Each row is a point. Each copy is the shape, with its points in the same order, stretched, turned, moved and blurred by noise. Say if it was mirrored as well.

Shape, 6 rows:
1.6,4.3,-1.4
2.5,1.5,-1.0
2.3,-2.0,0.1
-1.8,-1.6,3.1
-1.6,-6.0,4.1
-0.9,-1.7,-2.4
Copy 1:
2.8,3.5,-0.9
4.1,0.8,-0.4
4.5,-2.4,-0.7
-0.1,-3.1,1.3
1.1,-8.1,1.4
2.0,-2.1,-4.3
Copy 1 is: only turned
Copy 2 (6 x 3):
4.2,-0.6,-2.5
2.1,1.0,-0.2
-0.4,2.8,2.2
-1.5,-2.0,3.5
-4.0,1.0,7.1
-3.1,1.0,-1.3
Copy 2 is: mirrored

Shape (9 x 4):
3.1,2.0,-5.5,0.5
-2.3,1.9,5.1,5.0
-2.1,2.3,8.6,0.2
-5.1,1.4,1.0,3.0
0.9,-2.0,-0.5,0.4
-1.0,1.6,-4.4,-0.5
1.2,0.5,1.7,-0.7
3.5,0.5,-1.9,0.5
-0.2,0.7,3.2,-1.7
Copy 1 (9 x 4):
-4.1,3.1,3.5,-0.3
4.3,-0.5,-4.4,2.8
7.7,-1.3,-4.1,-3.1
-0.2,0.5,-5.8,0.7
-1.5,-2.3,0.5,-0.4
-3.4,1.8,-1.1,-2.0
1.6,-0.4,0.6,-2.3
-1.4,0.1,3.4,0.1
2.3,-0.7,-1.1,-3.6
Copy 1 is: mirrored
Copy 2 (9 x 4):
3.9,1.7,-7.2,-0.7
0.2,-0.9,3.7,5.4
0.3,0.3,7.0,1.1
-2.9,-1.3,0.1,3.4
3.4,-2.6,-2.5,-0.6
-0.1,0.3,-5.3,-0.5
2.7,-0.6,-0.3,-1.1
5.4,0.2,-3.7,0.3
1.6,-0.3,1.7,-1.4
Copy 2 is: only turned
Copy 3 (9 x 4):
1.7,1.1,-6.8,1.0
-1.3,3.2,5.3,5.0
1.4,4.4,8.0,-0.3
-4.4,2.0,1.7,1.3
0.8,-1.6,-0.9,0.6
-1.6,1.5,-4.4,-1.4
3.0,1.3,1.1,0.3
3.3,0.1,-3.7,1.3
2.0,1.0,2.0,-0.7
Copy 3 is: only turned
Copy 4:
3.0,1.8,-6.9,0.8
-0.5,0.7,4.8,3.7
-0.9,0.6,7.1,-1.8
-3.9,-1.7,0.8,3.2
2.9,-3.1,-2.2,-0.2
-1.2,-0.2,-5.6,-0.2
2.3,-0.6,-0.5,-1.7
4.3,0.0,-3.4,0.2
0.8,-1.1,1.2,-2.1
Copy 4 is: only turned
